Every row gives one point. The last column is the point's height on a tilted bowl or saddle (a function of degree 2), plus a little noise. Count its main directions that bend up, bend down and stay straight.

Points:
[[-12  35 -14  -4]
 [ -6   2  -9  11]
 [-12  18  52  11]
 [  4  -5 -17  19]
 [-14 -23  51  41]
 [ -5  44  15  -2]
 [ -9  44 -31  -1]
 [-23  -2  45  27]
 [-30 -30  18  46]
 [ 27 -13 -12  44]
 [ -2  -5  -2  16]
 [ 21  25  60  22]
 [ 20  42  33  24]
 [ 28  53 -22  60]
 [-33  -1  27  26]
 [-27  11 -12   2]]
Directions: 1 up, 0 down, 2 straight

Points, 23 rows:
[[-28  21  15  25  20]
 [-10 -25   6 -27 -18]
 [ -1  15  -1 -18   8]
 [-14 -16   5 -28 -18]
 [  1   0 -18  -3   3]
 [-19  -6 -17  -1 -17]
 [ 13  13 -41 -22  15]
 [ -9  -7 -15   4  -8]
 [-11 -41   0 -32 -25]
 [ 15  -9  -2  27   2]
 [ -5 -31  15  20 -28]
 [-10 -34   7  60 -41]
 [  1  -5   1   9   1]
 [ -8  17  -1 -15   4]
 [-23 -37 -24 -14 -40]
 [-26  -5 -25  28 -16]
 [ 34   3  -6  26  24]
 [  3 -30 -20 -10  -4]
 [ 27  -1  27  -8  11]
 [  1  -5  34  -2  -6]
 [-13   3   5  25   0]
 [ -5 -33  12  24 -29]
 [-29   0 -41 -26 -60]]
Directions: 1 up, 1 down, 2 straight

Points (25 x 5):
[[ 10  -7   8 -25  19]
 [-45  -2   6  15   9]
 [ 23  16  20  17  17]
 [ -1 -13 -38  59  37]
 [ 24 -14   9  -5  23]
 [  7  34 -28  12  13]
 [ -4  19 -30 -48  25]
 [ -8  -8  12 -37  22]
 [ 13 -17  11  18  21]
 [-60   0  33   7  21]
 [-15 -19  -1   0  16]
 [ 17  -4 -17  24  19]
 [-15  12 -24 -10   6]
 [-45 -16 -22  39  20]
 [-21 -15 -19   2  13]
 [ 39  -1  15  31  33]
 [ -7   5  -7  -2   6]
 [-56 -11  -8  23  15]
 [ -9   9 -45 -23  19]
 [ 35 -21  29 -32  43]
 [-20 -13  48  -2  26]
 [-49  49  34 -38  27]
 [ 20 -10 -16   3  18]
 [ 29 -48  44  -9  60]
 [-44  18  40 -33  25]]
Directions: 4 up, 0 down, 0 straight

Points:
[[  1  14 -21 -42 -22   6 -21]
 [ 30   4 -10  20   3  15 -32]
 [-12   2 -27 -25   2  11  -6]
 [ 16  48  35   0 -10  20 -55]
 [  1  33   7  29   4 -34 -20]
 [ -6 -18 -27  22 -35  15 -33]
 [-36 -34 -36  -6  -8   3 -21]
 [ 16 -59   0   3 -14  15 -41]
 [ 22  37 -10 -17   7  -6 -23]
 [  3 -10 -24 -19 -45   4 -27]
 [ 20   4 -25 -20  -3  26 -27]
 [  4  -1  19  11  -7 -26  -2]
 [ 16 -10  18 -16 -17  -5  -7]
 [-13  -4  -9 -28 -40  39 -48]
 [ 38  29  24  -8  35  25 -60]
 [ -1   0 -60  32  24  46 -53]
 [-25   3  14   0 -51 -33 -10]
 [-19 -25 -13 -16 -20 -14  -2]
 [  7  -3  14  42  -6  33 -60]
 [ 14 -17  10  -7  19 -20  -1]
 [ 12 -13  -1   7  33  11 -18]
 [-17  14 -37   7 -35  -5 -21]
 [ -5  -8  -5   7 -15 -36   1]
 [  4 -21   2  19  28 -36 -17]
 [ -7 -45   2  25 -17 -31 -26]
 [ 13   3  24  -7 -11 -20   0]
 [-14   0   0  12   6  13 -11]
 [-23  15 -29   3  41   6 -19]
 [ -5   9  28  -1  12 -10   5]
 [  2 -10 -47   9  -1   9 -17]
 [  6  -3  19 -19   2   3   2]
 [  3   4  25 -21 -19  40 -39]
 [-30 -11  -6  -7  15  -6   7]
 [-20   0  13  27  28 -18 -14]
 [ 11  -7  24 -18  16   2  -1]
 [ 17  20  -8 -38  32  18 -24]
 [ 33  -2  -3  -1 -22  18 -37]
 [ 14 -10   9  33  30  20 -46]
 [ 27  35  14  19   9   6 -43]
 [ 44   7  30 -28 -11  -5 -35]
 [  6  24 -32 -21 -10 -10 -13]
 [-20  19  13  20 -52  14 -48]
 [ -4 -45 -15 -32   7  14 -14]
 [-38  15  17  36   1  25 -48]
 [-21   3   9  -3  -5 -30  12]]
Directions: 0 up, 5 down, 1 straight

Points, 41 rows:
[[-24  19  20 -21 -29   0  16]
 [ -6  29 -10 -32  -8 -24  16]
 [-14 -11  40  -6 -34  29  -9]
 [  1 -16  -4  10  16 -41 -38]
 [-46 -45  -5 -11  48  13  60]
 [-22 -23 -20   3 -10  30  27]
 [-30 -12 -28 -20   9 -15  17]
 [  0 -38 -28  -7  22  32  46]
 [-25   1 -23  38 -10 -26 -20]
 [ -2  20  15 -18 -15  38  14]
 [ -5 -30 -31  -2  22 -29 -17]
 [ 26 -19  21  21  23 -18 -43]
 [-40 -17   0  20  19   2  23]
 [ -8  43  -9  29 -11 -38 -29]
 [ 59 -15 -33  22  -3 -25  -7]
 [ -1  24  19 -32 -35  -4  14]
 [-27  21 -18   1 -15 -22  -1]
 [-25  23 -33 -10  -4  36  56]
 [  0 -40  53 -13  -2 -22 -51]
 [ 41  13   8  20  -5  46  16]
 [-15   9  15  13  -1   6  -9]
 [ -3   6  10 -19  -4   4  -4]
 [-16   1 -19   6 -10 -15 -12]
 [  7  33   7 -42 -29  -5  30]
 [ -5 -12   5  -4 -11 -41 -28]
 [ -6  39  11 -26 -23  22  28]
 [ 60  -7   6  -9  10  15   4]
 [-32 -24  12 -22 -20   1   8]
 [-31  -1  -8 -18 -14 -14   9]
 [ 29 -23  -1  -1  10  -3 -17]
 [ 30  -6  26  23   3  13 -26]
 [-12  30   1  29  20 -19 -18]
 [-52  -2  23 -12  -9  31  40]
 [  2 -13 -33 -28 -20 -38 -18]
 [  8  -3 -23  21  15 -23 -25]
 [ 16  37  23  14  37 -19 -43]
 [-39   5  11  -4  42  11  37]
 [-20  25 -24 -16  -4   3  27]
 [  5  29 -11 -19 -14  34  34]
 [ -4 -10 -14  -5  26 -37 -24]
 [ -5  12  32 -46 -23 -43  11]]
Directions: 3 up, 1 down, 2 straight

Points, 61 rows:
[[-12  21  -1  41 -12 -25   6  19  18]
 [ 15   0   8 -32  35   0  -6  11  18]
 [-17  15   5  -3 -10  29 -35 -29   3]
 [  1  16  -2  47  -2   0  15   4  18]
 [  8 -15  19  23  17 -29  35  25  26]
 [ 25  13  36 -25   0  -7 -18 -13  31]
 [-12  -4 -20  50 -13 -18  -5  -2  13]
 [ -5   1   7  17   6  11 -12   3   8]
 [ 23  17   1 -11  -4 -39 -40  34  13]
 [-34   8   2   6 -14  -2  -6   0  -4]
 [ -1 -29  30  24  -2  32 -12  31  35]
 [  2  13  -8  41  -4   6 -24   7  14]
 [-32  16   1  10   7 -24 -33 -35   1]
 [-49  29  12   6  -4  -6  20  43  27]
 [  9  20  36  16 -21  -3   4 -21  26]
 [  3 -41  -3  48  10 -44  10   8  30]
 [ 18   6 -12  -9   9 -12 -14 -29   9]
 [-24 -12 -14  37   8 -12  57  -7  30]
 [  2   5  -8 -17 -16  -1 -22  10   3]
 [-14  21 -25   7  27 -36  30  -6  16]
 [ 13  -1  -7  23  10 -11 -11  19   5]
 [-38  28 -27  -7  -9   6  -1  -1   2]
 [ 33 -30  17   9  12  -3 -25  -9  26]
 [ -9 -37   1 -20  15   1 -34  -7  14]
 [ 14 -19  27 -14   8 -14  11 -27  21]
 [ -9 -26  -6  36 -11 -22  30   9  16]
 [ 13  49 -12 -17  20 -42  -3   4   7]
 [ -7 -16   6 -13  -1 -18  -6  28  10]
 [  3  -5  24 -13 -34 -31  -8  15  22]
 [ -1  -4 -12  40   4  -5  13  29  14]
 [-14  25 -19  45  -3 -21  11   1  16]
 [ 13  31  -2  22  23  38   5   1  33]
 [ 16  -6 -26  -1  12  14  13  23   3]
 [  6  41  13  -6  -9  22  33  15  33]
 [ -5  19  -5   6  13   8   0 -28  12]
 [-26   4  16 -21 -22  18 -16 -55  -2]
 [  4 -45  -3  -3   0  18 -17 -11  10]
 [-20  15  17  -7 -15  20 -21 -38   1]
 [ -6  56 -18   2  33  -9  16 -56  54]
 [-28  27  41  -1  12  18  16   5  26]
 [-16  -9 -16   9  14 -16  24  -6   8]
 [ -1 -10   4 -15  11 -16  -8 -25   8]
 [ 16  29   8   1   3 -18  10   8  12]
 [ -5 -28  -7   6  14   5 -29   2  10]
 [ 14 -19 -28 -18  -1  17  -1   8  -1]
 [  7   2 -14  16  -3 -17 -11  38   6]
 [ 31   1 -35  17  10   2 -34   2   9]
 [-17 -23  27  23  -1   3  -4 -10  12]
 [ 12 -19 -18 -20  16   3  60  -6  10]
 [ -9 -43  35 -11   1  28  -8 -13  17]
 [ 30 -45   8 -11   9 -10  28 -40  17]
 [ 25   5  -9  18 -22  -8 -23   1   8]
 [ 10   1  25  12 -25 -10  28   7  17]
 [ -4  15   9 -32  -1 -36  -6  -4  11]
 [ -9  24 -27  -8  -5 -17  -7 -18   4]
 [ 24  37 -29   5 -22  49  22  15  20]
 [ 37  -9  39  -4  50  30  -1 -15  60]
 [-10   0  18  33  20  -6  -3 -11  16]
 [ 28 -27   0  44 -22   3  29  31  13]
 [-14  -7   4 -11   0 -17  -7  30   7]
 [ 14 -15 -37 -16  -4   2  10   5  -8]]
Directions: 6 up, 2 down, 0 straight

Points (66 x 9):
[[ 36 -25 -33 -22 -10  19  -9   6 -13]
 [ 21  10   9 -34 -25 -37  -7   4  -5]
 [ 32 -47   6   2 -25  16   7  17 -18]
 [ -7   6  19   0  -8 -18   4   9   1]
 [-17  -6   6 -15  15 -29  15 -38 -37]
 [ 26 -24 -10 -10  11 -39   2 -18 -36]
 [ 14 -14  51 -40   1  -6  16 -27 -36]
 [-19   0   7   3 -12  31 -47 -25 -10]
 [  5  34 -41  22  27   3 -33  48   6]
 [  0  22  23  25 -11 -10  -6   9  -8]
 [-11   7 -19  -7  -2  24  -3  -8  21]
 [-26  -8  19   3  -6  -2  13  -7  -4]
 [-14  -5  -9  -7 -26   4   0  29   5]
 [ 10  22  26 -14  29 -14  -1  24  -6]
 [ 27 -23 -21  30  -2 -27 -30 -15 -49]
 [ 30  36  12 -20 -12  36 -12 -29 -33]
 [ 42 -24 -42   7 -26 -42 -12 -13 -46]
 [-20  37 -12 -31  17   3 -22  34   9]
 [ -2  -4  23  28   2  -2  23 -26 -24]
 [ 13  -2   8   8 -19   0 -26  14 -12]
 [  4   8  30  43 -17  26  26 -27 -33]
 [  9 -18  -9  18   2  21 -23 -27 -13]
 [ 11  -8  23  12  31  18   8  17  -5]
 [  3  19  -8  34 -52 -19 -13   1 -36]
 [-10  -5  26  -2  25 -39 -28   3 -24]
 [  1 -24  23 -18 -21  -1   9 -12 -14]
 [ -5  11  13   3 -29  -5  11 -18 -10]
 [  7   1  -4 -35 -14  12  28  34  16]
 [-18  18 -17   3   3  33  -9  12  40]
 [-10  28  33  19  32  12  25 -27 -14]
 [  4  21  13  20  -2  30   0   7  11]
 [ 28   1   5 -34  15 -14  12  23  -4]
 [-29 -19  15  12 -41 -20  -6 -30 -45]
 [-19   5  15  21   8   8  23  -4   4]
 [ 25  32 -10 -15  37 -36 -12 -25 -45]
 [-17  10  -3  17  -6 -10  -1 -14  -5]
 [ -1  39  25  11  12  57  17  -7  16]
 [ 15   7   9  13  14 -24  24   2 -10]
 [ 30  -4  36  22  15   1   1 -38 -53]
 [ -5 -14  26  15  58  -1  -3  -3 -19]
 [-26 -17 -16 -21 -20  15 -10 -27 -14]
 [  5   2 -10 -40 -41  -9 -28 -23 -43]
 [-14  36  20 -37 -27 -22  40  23  15]
 [ 29  30 -34  11  -9  -2  11 -11  -3]
 [-12  18  19  11 -25 -30 -49  -4 -41]
 [ 16  23 -14  29 -23  10   1   5  -3]
 [-30  13  21 -42  29 -38   5 -31 -49]
 [ 11   3  20  35  -5  15 -24  12 -12]
 [-45  20 -50 -18 -46  -1   4   9 -10]
 [-20 -33 -16  12   5 -17  19 -17 -30]
 [ -6   5  44 -19  49  21 -12  45  -8]
 [  9  10 -11   0  30 -20  10 -26 -22]
 [ 15  53  -9 -12  24  16 -32  18   6]
 [ 27 -40  -2  -2   2  34   0  -4 -19]
 [-15 -39 -32   2 -10 -19  -7 -25 -40]
 [-20  17  33  38  -9  33  -1  -9  -5]
 [ 18   1  -2   5  37 -21 -23  -4 -23]
 [ 30 -28 -14   5   1  -6  13  37 -12]
 [  0  -2  35 -50 -27   8 -23  17 -24]
 [  0  31  42  14  12   4  -8 -35 -35]
 [  7  -3  26  44  -2  33  37 -60 -60]
 [ 11  -6 -16 -14 -10  21 -22  34   3]
 [ -1  -3  27  33  -1  -4 -31  16 -12]
 [-34  -9   0 -14  11 -20  33  -7 -19]
 [-14  10   5  22  -7  -1   3   2   4]
 [ 26 -35  -1  18  19  10 -11 -40 -47]]
Directions: 1 up, 6 down, 1 straight

Points:
[[ -3  17 -40 -40 -28 -10  16  -4  29]
 [ -6  27 -11   6  -9  17  28 -17   3]
 [-21 -14  34 -25  11  45  11   9 -41]
 [ -5  38 -10  39  33   6  12  30  28]
 [-32  28 -53  -4  46  60 -13 -22  60]
 [ -3   0  18 -13  -7  40  -5  43  -1]
 [-10 -37   1   8   5  -1 -25  11  -8]
 [-20  34 -16 -18 -21  -8  21 -20  28]
 [-12   7  -6 -11  23  40   1 -14 -11]
 [ 38  13  17 -11 -17  -7  28  18  23]
 [  1 -17  -6   0  -3   2  14 -22  -6]
 [-21  -2  29 -20   2   1  -7   1  -9]
 [  5  32 -40  -3   4  30   2 -13  23]
 [-16  -7  -1  -9 -30 -34  -5 -11  13]
 [  1  -1  22  10   7   4  26  -1  -4]
 [ 13  34  23 -32  19  46  37   7 -17]
 [ 22  20  45  -8  -7   3   7   1  -6]
 [ -9  21 -23 -33  14   1 -45   0   8]
 [-14 -44 -12  27  30 -15  13 -19  14]
 [-15  -3  25  36 -24  46 -17 -10 -32]
 [ 32  16 -14 -26 -22  25 -26  -1  -2]
 [-10   7 -13 -22 -31 -43  17  51  16]
 [-16   2  10 -31 -22   3 -35  16   0]
 [ 12   7 -14  26   2  -4  29  -4  12]
 [-31  10  15  12   9  14  -4  20   2]
 [ -1 -30  24  33  27 -18   9   9  18]
 [  5  20   3 -28  32 -22  15  27  16]
 [ 15  -8  12  29 -10 -21 -38  16 -12]
 [-10  22 -23  39  37  -1 -25   5  21]
 [  2  -5  -4  -5 -19 -21   6  11   5]
 [  5  16  27   0  -8  -9  17  13  10]
 [  0  -6  -4  18  -7  -6  15  -5   1]
 [-17 -12  -9 -19  35   5  17 -18  -8]
 [-29 -25 -11 -14   9  21 -15 -29 -11]
 [ -2 -14  15   7  10  28   7  46   2]
 [-29 -23  29  33  11   6  13  46  14]
 [ 12  -9   0   0 -11   8 -33 -20 -22]
 [ 32  -7 -17 -31  26  13   5 -31 -14]
 [ 31 -24   6   4 -11   7  10 -20 -13]
 [  9   0  21 -21  -2 -12 -13  10  -8]
 [ 41 -23  16  33  -3  33   6 -47 -41]
 [-13  25  -7   3 -37  31  20  22  -6]
 [-25   4   0  33  -7  12  22 -17  -8]
 [  8 -24  39   6 -30  17   7   1 -14]
 [  3 -12  31  16 -25   9  38 -29 -11]
 [ 39   8 -23 -27  13   0 -15 -13  -7]
 [-32  12  27  -6  13  14 -19 -45  -3]
 [  8  17  17  -3  -2  22  35  16  -5]
 [  1  33  35 -20  21  32  10  16  -7]
 [ 17  35   3 -24   6  19   9 -24   0]
 [ 20  18  21  -9 -16  -6 -11 -31 -11]
 [-14  11   4  17 -15  -6 -12   5   1]
 [ -4  -4 -19 -20 -17 -11   6  41   3]
 [ 15  10   4 -10  40   3  11  23   9]
 [-41  33  22  45  17   1 -10 -21  24]
 [-12 -36 -25   5  12   0 -37  15  -5]
 [-23  23  36 -11  -2  33   1  14 -13]
 [ 57  -2   4 -16  20  -3  -5  23  -4]
 [ 13   1 -15   6  18  14  -7  34   7]
 [ 16 -37 -10  30 -13 -21   1 -32   6]
 [ 12   7  31  -3  -1   0  13  20   3]
 [  5  -7  24   3 -13  -9  -6   2  -5]
 [ 19 -18  -2   7   8 -32   8   2   7]
 [-23  13   4 -53 -36  -6   6 -12   9]
 [-35 -26   1  -8 -10   6   1  16 -12]
 [ -7 -20   6 -14  17   9 -34 -17 -22]
 [ 24 -21  19  34   1  -6  15 -26  -2]]
Directions: 5 up, 3 down, 0 straight
